Rows are points. A path goes straight from each point to the next, and from the last back to the first. The post is the endless flat space through its rows: a point in 2 columns, a line in 3, a plane in 4, and so on, so that a path can go around it. Count how often the path circles the post. Going back the other way cancels.

Post:
[[ 30  13  66]
 [-11  -1  -6]]
Path (8 x 3):
[[-11   3  96]
 [ 24 -70  94]
 [ 46 -41  21]
 [ 16 -22  29]
 [  7 -23  20]
 [ 36   2  20]
 [  9  25  -6]
 [ 28  59  82]]
Times around: 1

Post:
[[-66 -47 -63 -51]
 [ -6  -7  21  22]
 [-21  17  32  -6]]
Path (20 x 4):
[[ -39  -17   25   -1]
 [ -34  -45   -7  -40]
 [  21   -9   35  -36]
 [  -9  -51 -121  -31]
 [  -4   11   -9   32]
 [ -58  -46  -32   22]
 [ -40  -42   13    8]
 [ -34  -26   34  -56]
 [ -34  -62  -80  -67]
 [ -24   55   -5  -46]
 [ -40   20  -57   16]
 [  -3  -10  -25  -12]
 [  -5  -42  -11  -54]
 [   6  -57   63   20]
 [ -74  -42   28   10]
 [ -73   10   -4   -3]
 [ -52   -2  -58   -7]
 [ -95    8    2  -35]
 [ -89   10   -6  -33]
 [ -83   -3  -31   -5]]
Times around: 1

Post:
[[ -8   0 -57 -16 -32  12]
 [-14 -13  28 -10  41  29]
 [-12  -5   6  12  11 -22]
 [ 14 -40 -52  34 -53  15]
 [  4  -8 -36 -87  75 -29]]
Path:
[[-34   2   4  -4  31  -3]
 [ -6 -14 -11  68  54  -8]
 [ 16  24 -26  57   2  -9]
 [  5 -48 -44 121  -8 -20]
 [-39  16 -38  13  17  45]
 [ 25  -2 -46  -2  33  11]
 [-14 -34 -10  17  66  28]
 [-29 -24   7  29 -13  -8]
 [-15 -46  55  -3  30  26]
 [ 48 -37  -4 -48   0  16]
 [  3 -26 -65 -81 -12  18]
 [ -4 -83 -47 -22   2   4]
 [ -1 -36 -75   0  -9 -10]
 [-25  11 -17  10  73  -4]
 [-29 -58 -25  33   8 -22]
 [-44   1   1 -88   8 -38]
 [-21  23  11   1 -62 -31]
 [-10  -8 -32 -61 -34  41]
 [-25 -31 -38   0 -46   3]]
Times around: 0

Post, 8 rows:
[[-39  21 -32  20 -27  81  17 -20  17]
 [-50   9 -14   7 -49  15  -6 -32 -29]
 [-85 -27 -18 -40  -2  13  71  36 -54]
 [-71  -1 -55   7  19  62  -2 -46 -40]
 [ 18 -24 -35  22  20 -57 -23  26  22]
 [  2  11  20 -20  51 -77 -21   3  28]
 [-21  -3 -49  -6  23 -87  -1 -15  60]
 [ 41 -22 -34 -39   3 -48  -5 -16  23]]
Path, 15 rows:
[[-19 -11 -49  23  43  23  23  -3 -39]
 [-16  -2 -24 -18  69 -14  -3  24 -57]
 [ 24 -25 -31 -63 -15 -75 -36   5 -30]
 [-14  -2   0 -27  21 -38 -45 -41   7]
 [-47 -20 -15  -2   2  46 -51  -4  29]
 [-25   1 -60  -7  12  -8 -22  -4  38]
 [-62   7 -26  -4 -14 -26 -24  -5  -3]
 [-95  -5 -20  11 -63  19  30 -11 121]
 [-14 -64 -73  -3   8  16  16 -30 -18]
 [ -4   2 -15  26  45   4  52  43  60]
 [-58 -59 -33  -4  32  25  71  24  36]
 [-79 -41   2  -8   5 -68 -52 -10 -24]
 [-70  23  -6   4  16   9   5   4  35]
 [-53 -27 -51 -11  60 -16  32   4  77]
 [-11  11 -27  37 -28 -13  14 -34  68]]
Times around: 1

Post (10 x 11):
[[  16  -27    4  -63   32  -50   15    6   -4   -8  -47]
 [ -51   20  -60   17  -40  -73    7  -69   -5  -25   19]
 [   4  -38   12    3  -35   -6   74   -1   53  -25   14]
 [  36  -18  -27    0  -63   41  -73    0  -42  107  -54]
 [ 116   14   25   45  -21   19 -121   24  -44   84   21]
 [ -41   -4  -18   11  -11  -32   77   54  -28  -64  -23]
 [ -49   -4   74    7  -18  -22   57  -11  -11  -75  -45]
 [ -35  -13   23  -67  -12  -14   45   38  -25  -45   24]
 [  84   30  -48   10  -38   62  -88  -40  -20   31  -23]
 [ -53  -48  -35    8   15  -34   91  -75  -60  -39   22]]
Path, 16 rows:
[[ -21  -24   24   60   15   -9   26  -41   16    4   71]
 [ -16   61  -15   65   12  -59  -40  -25  -26  -20    0]
 [ -31    4   43   27  -36  -20   -9   35   14  -15   -8]
 [ -20  -34    7  -34  -13  -71  -29   21  -25  -11   18]
 [  60   32    5  -65  -42  -17  -36   -2  -49  -16  -51]
 [   5    7  -41  -21    4  -52   58    0  -92   63    1]
 [ -24   21   -5   75   27   33    1    5  -49  -11  -33]
 [ -42  -13  -22   22    2  -19  -48   16  -64  -18  -16]
 [   6    0  -37   62  -59   -6  -23   67  -54  -38   -7]
 [ -63  -14   14    1  -79  -35   47  -14  -14  -23  -73]
 [  20  -87  -20  -61   16    6   40   96    8  -49 -108]
 [  -8  -24  -53   -2  -27   42   32  -14   19   -3  -55]
 [ -28   16   28   -9  -18   21   42   42  -45  -23  -73]
 [  24    4  -39  -16  -43  -38   83  -16  -17   29  -27]
 [  14  -74   11  -16  -31  -30   15    3  -44    2   83]
 [ -42  -47    4  -53   13  -39  -25  -49  -29  -17   19]]
Times around: 0

Post (11 x 12):
[[  55   67  -68   -7  -29  -15   37   49  114  -31  -18   23]
 [  10  -36  -48  -50   32  -68    2    6 -102   30  -11  -12]
 [  38   14  -42   45   18   50  -17   -6   50  -14   17   68]
 [  35  -73  -75  -42   55   77  -20    8   -7   87   21  -54]
 [  51   11   41  -29  -29   41  -35  -38    6  -21  107   -8]
 [  -1  -13   32   26   -7   63   42   36  -35   25  -12    8]
 [  49  -50    7  -38   51   47   -8  -31  -25    4  -28    8]
 [  39   63  -11    7   16   -4  -31  -25   13    7   18  -27]
 [ -27    3   10   25   70  -20  -40  -45   -5   31   59  -16]
 [ -74  -12  -98   73  -44   22   40    2   47  -25  -44   21]
 [  66  -35  -47  -30   26  -12  -21   18   17   70  -47   24]]
Path:
[[  60   19  -60   10   14  -24  -32  -20   83   -5   52   38]
 [  47    1  -58  -23    7  -48  -16    6    7   71   12    7]
 [ -11   25 -111    1   54    5    6   14   18    6    8   30]
 [  -4    3  -36  -32  -23   -4   -6    8   48  -25    7    0]
 [  32  -30  -91   13  -58   62  -42   15   93   31   16   30]
 [  18    9  -39  -26  -35   39  -29  -27   20   -4  -30   38]
 [  48   -6  -43   -6   55   82  -23  -31   14    2   60   25]
 [  91   25  -11    7   11  -31   25    9  -36   44   33  -24]
 [  38  -22  -37   38   -7   55   50  -48  -58  -61  -16  -49]
 [  59   16  -14  -39   -1  -13  -30  -77   39    8   32   -4]
 [   3   14  -44  -51   79   53  -39  -64  -51    7  -69   -3]
 [ -46   57   50  -33   74    5   26  -11   14   -7   25 -116]
 [   5  -59  -55  -50  -69   13   -7  -13   -6  -35   50  -58]]
Times around: 1

Post (17 x 18):
[[  39  -14    6   15  -72   -3  -36  -79   25   63   38  -15  -27   28
   -45  -42  -42  -69]
 [  23  -48   10   12  -46   12   12  -62   74   50   79  -50  -86   57
     9  -11   -9   10]
 [  -1   -3    5   54    4   13  -42   41  -47   31  -14   44   50   -6
   -61   14   38   41]
 [  62  -15   59    5   53    6    2  -43  -18   14   53  -42  -67    6
    55  -24  -23  -63]
 [ -37   22  -25    5   81  -11  -64   38   13  -27    0  -12   48   64
   -34  -13   -5  -20]
 [  64   37  -15  -13  -42  -11  -43    9  -54  -20  -31   33   35   70
   -30   29   56   14]
 [ -81   39  -96  -12   85  -20   44    6    2  -14    0   36   38    2
     5  -86    3   12]
 [ -77   49   -8  -33   93  -25   -3  -15  -42  -31  -37  -19   66  -18
   -52  -18   34   39]
 [ -30    2    8   35    1   27  -39  -83  -32   16   31  -25  -23   46
    39   12   12  -39]
 [  -8  -47   65    3  -19  -24   -1  -83   57   -4   49   29  -51   10
    68   -2  -50  -20]
 [ -52   44   12    0   59    9    4    3  -13   14    2  -51   79   28
    37  -45  -17   35]
 [ -12  -17   41    6  -38   85   -3  -19   48  -17   59   -5  -35  -10
    21  -52   -6   -6]
 [  52   -2   50   89   44   28  -11  -88    9  -57   13   13  -27   40
    13  -30  -21   16]
 [  -6   34  -47   79  -80   -7  -42   49   62   -4  -60   15   -2  -70
   -25   13   29   32]
 [  41    1  -12   24  -45   35 -121    5  -34   20  -44   28  -20    8
   -20  -17   28   88]
 [   0    1  -21   54  -74    3  -42   58  -36  -22   -9    6  -27    7
   -59  -10  -34   52]
 [ -36  -22  -48   -9   67   50    9   24    4   15  -75  -17   52   22
   -44    2  -19    4]]
Path, 16 rows:
[[ 27 101 -37 -14  20  -8  -4 -63 -76  11 -11 -70  34  28  39 -22 -21   5]
 [-12  15 -32  10  33  86 -48  -5 -24  80  26  16 -28  26 -28 -41 -55 -57]
 [ 19  -1  26 -38 -27 -20 -57  -2 -43  52 -36  72  -8  46 -49 -19   4 -45]
 [ 21  -6 -18 -12 -10  -1  37  15 -53  19 -65 -15  22   0  24 -19  -7 -51]
 [ 11  -3 -30  94  -5 -61  67 -63  50 -58  11 -41 -31  42 -20  52   0 -52]
 [ 53  11 -18 -15  -8  42 -70 -51 -14   0 -20 -36  10  25 -47 -56  25  14]
 [  0 -41 -11  25 -61 -12  -7  -8  29 -24 -50 -25 -25  26  14  53  41 -77]
 [ 33  30 -29 -16 -28  -1  18  18  29  -7  35  20 -32  90 -13 -61  19 -16]
 [-13  42  -7  44  39  27  43 -39  67  -1  24  -6  -9  31  28 -43 -44 -20]
 [ 58  12   0  62   0   3  -8 -13 -63  -8  -8  46  -4  10 -63  46  46  44]
 [-80  96 -57 -52 -53 -31 -83 -44  75  -3  19 -48  98  45 -44 -43  21  12]
 [ 41  30   1   8  -4   3  -1  17  13 -61  16  17 -34  23 -11  51  -9 -48]
 [  1  35  40 -34  24  15 -26   4  -4   8   3 -45 -29  60  -5   7   9  24]
 [-45   8  -4  20 -16  38 -35 -44 -21 -54 -19  -2 -39  61   3 -44  42  27]
 [ 53 -33  30  10  20   8 -30  27  30  -2  38 -90  -5  29   8 -85 -41 -33]
 [-23 -18 -51 -12 -62   9   7  61 -20   0  67  21  12  -9  23 -33   7 -12]]
Times around: 1

Post, 17 rows:
[[-43  -2  -9 -80 -29  24  29 -10 -47 -40 -29 -60 -26   2  -4 -51   7  16]
 [-53  86 -71  13  -3  34 -39  19 -38  22 -26   3 -60 -29 -53 -42  30 -21]
 [  7   2 -13  35  24  28  45 -26  -8  -3 -40 -51 -33  13  -4 -53  11  12]
 [-26  -8  -5   6  15  20  51  -6 -25  10  -2 -71 -14   7  20 -23 -15 -73]
 [ 18   3  -4 -29   1 -24 -52  21  -3 -19  25  28 -35 -31  26  10  24  -9]
 [-19  22  60  -3 -25  39 -30   3 -16  -2 -12  67  11  23 -30   5 -13   0]
 [ 22  24 -19  -1  -9  20   3 -21  -6 -34 -15 -87 -54 -10  31  27  20 -13]
 [-66  80 -42  50  17  -3 -32   9  -2   9   9  -9 -81 -11   9 -13  13  -7]
 [ -3  48   6 -35   8 -38   1  10  15  18   2  47  -7  -2 -48  10 -15 -21]
 [-16  22   5 -17  37 -15  21  12  10 -14  28  27  23  21 -23  16  52  13]
 [ 36  22 -38  -3  -9  10  20 -33 -53 -14  19  10 -32 -20  16   3 -33  24]
 [-15  15  44  -9  33   1  -5  -9 -28 -15  -7   9  33 -30  -9   4  -5  31]
 [-68  74 -69  53  15  -8 -46 -28 -39   3 -36  10 -43  22 -44 -60  21 -39]
 [-24  -8 -14  -8 -45  -9  25   6 -24  37 -13 -71  -7   1 -11  -5   4   9]
 [-21  13 -38   5   9  33   7 -61 -10  55 -17 -83 -18  -1  32 -41 -35  15]
 [ 38  50  35  42 -10 -15 -49  -4  24 -24  63  23   1 -19 -38  11   4 -12]
 [-40 -27 -24 -57  31  -1  -6  15 -19 -47  17 -28 -35 -29 -20  18 -16  19]]
Path, 31 rows:
[[ -62  -21  -81  -84   -7  -76   29   -3  -31   58  -36   16  -46   69
   -79   -5   17   30]
 [ -22   63  -47  -67    5  -28  -36  -29  -64  -39  -26   46  -31    3
   -14  -10  -23   -3]
 [   5  -17  -58  -19    2    3    3  -16 -106  -38   45  -15   17  -45
    26  -11  -37  -23]
 [  35   87   -7   -1    7   61   -1   -9  -17  -94   43   -5    6 -107
   -37   20  -13   45]
 [ -10   12   -1  -32   68  -38   25   23    5   -7   40   38   12  -26
    -7   57   24  -48]
 [ -40   32   64   10   59   47  -11    7   11    0   57   71  -14   18
   -31   50   -9  -57]
 [  29   43  -45  -24    4  -73  -26    4  -66  -22   21  109  -13   -4
   -78  -31  -20  -64]
 [ -18   16  -12   47    2  -10   -6   11  -29  -67    8  -79  -24   -8
   -19  -26  -18   14]
 [ -52   47  -16  -69    9   55  -18  -20   24  -10   -3   -3  -60    4
    61   -1  -26    6]
 [  15  -12  -61   23  -15   29   14  -53   12   14  -41  -58  -68  -14
     6  -13  -31   86]
 [ -43   42  -55  -60    5  -22   -6   32  -11  -24   23  -26  -23   -5
     2    9   51   14]
 [  14    9   47   32   72  -32  -19  -46    2  -34  -24   -3   31   42
    41   17    9   39]
 [ -17   28  -51  -35    0  -68   57  -45  -62   15  -78  -25  -40  -13
   -80  -56  -55   88]
 [ -25   22   44   60  -26   32  -10  -55  -17    9   33  -80    9  -17
    18  -20  -10  -22]
 [ -52  -28  -11  -29  -31    3   -6  -26   91   -5   48 -121  -65   -9
    16   34  -11   19]
 [  -9   14  -22   -8   15  -18   65   11   -3  -29   53   71    2   57
    -6   39   12  -22]
 [ -23   -4   80   15   25   42  -26  -38  -12  -45  -20  -27   13   29
    21  -38  -91  -68]
 [ -11   52  -31   -5   26  -56    2   -9  -19   10    4  -34  -26   19
    -1  -23   29   11]
 [  46  -13   11  -17  -54   21   51  -31  -26   19  -13  -26   -4   40
     8   15   40   41]
 [ -19  -32    1  -29  -65  -33   45   -8  -31   12   12   14   46   19
   -26    0   59  -25]
 [   3   49  -14    0  -15   16  -29  -14   16  -69   52  -48   15  -53
   -48   11   34   21]
 [ -45    5   33   22   20   11   13  -35  -22   -8  -12  -24   53   44
    10   15  -29   19]
 [   9   39  -41   -9   44  -11   33   -2   21  -37  -33  -74  -52   14
   -39   -3   39    2]
 [ -14   49   34    4  -25   73  -18  -13   -8   38  -11  -54   -6    1
    33  -34   60   -4]
 [ -63   -5  -19   32   19   -6   12    7   13   46   18   11    6    4
   -98  -90    8  -24]
 [  -5  -11  -66  -64  -33    3   11  -20   -6   42  -28   11  -38  -29
     5    9  -36   41]
 [  21   14   -9  -25    2   -4  -20   23   38   11    4   43    4    1
   -59   -3  -37    5]
 [  94   29   80   50   13   24  -24   52   -6  -42   38  -28  -11  -57
    26    5   31   45]
 [   2   63   10   46   58   23   40    6  -41  -35  -32  -28  -80  -37
     2    3   -4   -8]
 [ -29  -45   16  -45   80   -5    9  -13  -15  -48  -65  -37  -67  -36
    11  -46   35  -23]
 [  25   60  -43   -1  -14   16   25  -62  -45   54  -92  -37   18   11
   -21  -66   73   -3]]
Times around: 2

Post (17 x 18):
[[-11  20  13  26 -55  12  10  15  17 -13   1  32  33   3 -50 -32  21  18]
 [ -1  -1 -42 -32 -29  29   4 -34  18 -12 -29 -14  15 -12 -23 -24  -1 -14]
 [-16  27  26 -10 -31 -28  12  33 -28 -38  -4  30  16  -5  25   1  20   1]
 [-42  -7 -25   2 -36   6  33  12 -21  26  10  44  42   0 -18 -13  17  -2]
 [  3   3   9  16  29   9  -9   3  26  16 -40  -2 -19 -17  14  -2  -6   5]
 [ 12  17  24  42  39 -23 -32 -13 -39  -6  27 -30 -17   2   2   1 -12 -13]
 [-15  11  15   4  10 -37  -7  -1  -6 -16  23 -14 -38  23   7  12 -44  20]
 [ 31  50  45  27  31 -16  20 -27 -31   1  23 -40 -58   6  12  37 -47 -18]
 [  0  14 -12 -26 -20 -11  12 -44  18  33 -20  16  54  -2 -40  -6  26  -2]
 [-10  11  24  16  45 -45  22 -20 -27 -52  34  -4 -46  36  10  -8  -7  -4]
 [ 38   7 -16  19  12  -8  22 -35   7  14   8 -31  -5 -13  21 -47 -34  34]
 [ 26  33   8 -10  28  -1   7   3 -23  -9  -8 -24 -16  15 -12  -1 -36  39]
 [ 28 -25  32  17   5 -29  19  -5 -24  -9  17   6  -8  21 -17   8 -41 -16]
 [-18  -3  10 -30 -31  27   1  14  11 -12  30  31   7  26  -7 -33  63  25]
 [ -9   7 -17  -6  -9  32  28  -5  48 -11   2   5  64  -2 -22  -4   1   7]
 [ 25  12 -24 -28  23 -20  -1  -1  22  16  10 -16 -13 -17  -7 -23 -25 -13]
 [ 38   5 -44   9  32 -15  23 -19   8  -6  -2 -13 -32 -29   5  23 -16  40]]
Path (28 x 18):
[[ 20  -1  35 -30   8  -6  -8  -8 -45   2  21   4 -12   3 -26 -32  22  10]
 [ 15   8  11 -55  39 -25 -23  -8  27 -21  23  22  18   2  -4 -13  14  15]
 [ 29   7  37  12  13  24 -34  -4  25 -17   2 -11 -13  29  16 -25 -22  -4]
 [  2  26  58  -3  24  10 -44  -2  33  -1 -11 -16 -38  25 -16   0  37 -41]
 [-35  36  -7   5 -14 -55 -44  20 -60 -63  54   1   5  34 -39   7  32   2]
 [ 38  40  23 -41  17   0 -10  -3  34  -1 -16   3  18   5   5   5  35  27]
 [  9  -6  -1  -7  45 -15 -20 -14  18  -2   6 -12   3  -2   6 -21 -58  15]
 [ 18  32  -7  -2  -3 -36  26 -27 -27 -36  -7  -1   3 -53  24 -29  32  18]
 [ -5  -9 -41   6 -36 -15  23 -25 -24 -25  -9 -36  15 -18 -29 -67 -27   8]
 [  9  -8  30  30 -16  19 -25 -27  32  44 -68  -3 -21   2 -20  33  -2   2]
 [-34   7 -40 -13   8 -17  39  19  -2   8  23 -11   0 -15  18  13 -29 -12]
 [  8  19   9  27  45   9  24  10  31  33  -4  -8  16 -52  31 -32  -5  31]
 [ 13  -4   9  12   6 -14 -25   2 -27   2  -9  15  14 -49 -24   5 -19  -8]
 [ 38  14   4  18 -30 -22 -22  11 -25  42  11   5  14 -43 -20  -6 -33 -25]
 [-30  11  21  -7 -23   9  -6  16   8  11 -47  15  -1 -38  30 -34  33  10]
 [ 10  17   1  25  49 -28 -27 -24  14  31  -5   1 -47  -2 -28  13  55  44]
 [ 60  22 -42 121  13   5  52  16 -21 -11 -50 -17  14 -51 -26   7 -43  24]
 [ 50   9  21  47  20  22  -8  21  10 -11  -5  -5  14  11  15 -51  16  10]
 [  5  -7 -20 -36  -9 -32  17 -24 -12  30 -30   8 -37  -4  -5 -21   3 -25]
 [ 39 -17  31   0  -9  -5  38  70  68 -24 -12  43  -1   1   6   9 -34  12]
 [ 30   9  -9  28 -20 -27  17 -61 -17 -29  61  10 -12  11 -20  23 -36  -9]
 [ 13   5   0  76 -41  -7  49  25 -48  50  26  22  13 -41  22 -12 -60  29]
 [-27 -32 -27 -33  37  -7  17 -39 -18 -19  34 -16 -37  -6 -18  53   7 -64]
 [  1  22  49  25  21   2  10 -38  13   6 -31 -33 -23   8 -42  27 -25 -31]
 [-37 -45 -39 -49  48 -12  -7 -31  -7  30  56  21 -17 -10 -21   2  45  22]
 [-49 -15  24 -60  62   6 -17   5  30 -41 -10  -6 -71  38  -3   4  82  13]
 [  3  53  -5  35 -17 -37 -16   8 -31  24  30 -29 -14  15  -6 -37   6 -16]
 [-13 -12 -12  -1   4 -26  75  -2  -1 -36  64  12 -50  46 -46  36  14  35]]
Times around: 1

Post:
[[ -48  -97  -15   -1  -85   22   18   65   49   21   40  -54   17   24
    53  -21    3  -23]
 [ -10    1  -12  -61    6  -30  -31    2   56  -13  -14  -22   57  -25
    -3  -25   33    1]
 [   3   19  -37    7   31   26  -30  -12   30    8  -25   46   20    7
   -19  -54   14   -9]
 [ -33    8  -52  -32  -25   -1  -27  -12   18  -22   -8    3   19   -1
   -26   21   71   23]
 [  34   -4   -7   13   25   21  -26    5  -33    4   25   19   20   11
   -44    8   -2    2]
 [  31    2   21   14  -33   27   22   14  -16   -7    1   45   24  -28
     7   -7   -6  -34]
 [   7   13  -42  -59    2  -18   -3  -12   -4   10  -68  -12  -32  -31
     6   -3   33   15]
 [  30   11  -10  -40   -8   53  -40    2   10   -7    3  -15  -13  -13
    -3   30   30    6]
 [ -45    1    0  -37  -23   19  -55  -15   22   14    8   -3    2   -2
   -43   11   11   23]
 [  20    6   -3  -42   18    7  -19   20   32   -5    4   21   -7   33
    31   42  -11    9]
 [  57   -2    0  -13  -23   29    4    4    1   -9    0   29  -18    1
   -17  -36  -22   26]
 [ -19  -33   -6   30  -34  -20   13  -87   27   29    4  -40   73  -35
    60  -16   41   82]
 [   7   47   -7    5    6   18   10   11   12   20   31   -9  -17   27
   -12   21  -20  -19]
 [ -23  -25   28  -23    2   19  -24   -9   16  -38   20  -22  -10  -15
   -29   29   49   24]
 [ -52  -14  -28  -10  -34   21    1  -96  -31  -24  -14  -39   55   -6
    17  -11   58   51]
 [   8   44  -34  -16   12   14   -2   44    5   -1  -47   11   10  -20
    -7  -31   18   29]
 [  -6  -36  -39   36   -9    1  -82   27    3  -60   19    8  -32  -19
    10  -55 -109    1]]
Path, 27 rows:
[[ -60   -9  -44    0  -11  -49  -22   48  -23  -34  -55   22  -28  -29
    -4  -21  -25  -54]
 [  38  -10  -31  -35  -17   24  -14  -25  -22   27   12   -3   68   15
    45  -22   46  -14]
 [ -32   10  -70   -1  -32   13   46  -43    2   11    6   16    8   44
     7  -28    9   34]
 [  17  -67  -13  -37  -20  -22   -3  -53  -23  -15  -15   -9   29  -35
    12    3  -34   -4]
 [ -16  -20   18  -59  -68   -5  -16   -5   10  -50  -28  -17   27  -39
   -46  -41   15   60]
 [ -21  -26    3  -27  -28   43  -19  -20  -14  -16   18  -90   36  -10
   -21   12  101   16]
 [  13   16    7   -4  -40   46  -35  -17    6  -26   67   42   40   16
   -40  -45  -10   29]
 [ -31   10  -52  -32    6   -5  -30  -78   12   28   19  -48    7   11
   -12  -21  -20  -31]
 [  13   -7  -43  -42    9   13    1   42  -60  -27   -9  -37  -19  -23
    32   19   -5   26]
 [ -13    8  -81   -7   31   31   -8   10   34   31  -26   18   57   41
    41  -54   64   43]
 [  58  -40  -51  -36   -1   72   -3   34   65   14   47  -46    4   52
    44   -9   26   10]
 [  -1  -67  -55  -18  -71   80  -42  -17   13  -53    0  -56   14   -9
   -10  -27   38   75]
 [  26   81   -1  -22  -46  -42  -45   10   31  -12  -86   46   39 -119
    -9  -14    5  -27]
 [ -68   36  -42   -3  -22  -15  -13  -10   20   60  -17    5   38   20
   -46  -60   18  -20]
 [  -5   12  -56   26   -3   59   45  -10  -79  -56   36   -3   34   13
    17    9   80   -1]
 [  47    2   -5 -110    2   27  -18   71   44  -18  -50   56  -52   -1
   -20   -5    4   30]
 [ -14   -7  -53  -63   26   36  -58   -8    8  -24  -59  -12  -11   -4
   -46    8   38    1]
 [ -32  -28   66  -29  -63   -3  -76   -1   36   19   25  -48   35  -55
   -13   26  -24   71]
 [   5   25   -5   -3    0   51  -70  -37   22   20   28  -77   52  -24
   -53  -47   90   11]
 [ -52   28   -7  -11    6    4  -25   -3   -4   -9    0  -23  -14  -57
   -23  -20   58   88]
 [  -6   -5  -34  -40  -30   20  -31  -67   21  -50   11  -38  -18   -9
   -13   -7   15   41]
 [ -36  -67  -85   18  -17    9 -114   -5   24  -66   33    5  -19   41
    15  -15  -89  -28]
 [ -26   15    6  -25  -88   26   -4  -52   29    4   39  -49   16   10
   -29    3   37  -17]
 [  -8  101   10    3   11   11    4  -43   -4  -11  -14  121   14   23
   -16   27   -3   10]
 [ -38   93  -71   19   -5   33    3  -12  -50  -20   59    6   25   43
   -27    9  -14  -12]
 [ -35   -5   32   33  -20  -25    1   67   80  -42   -5    3  -17  -76
    11  -57  -45   51]
 [  30  -24   13  -26  -33   22   20   44   -2   13  -22  -59   77  -35
     0   25   43  -18]]
Times around: 5
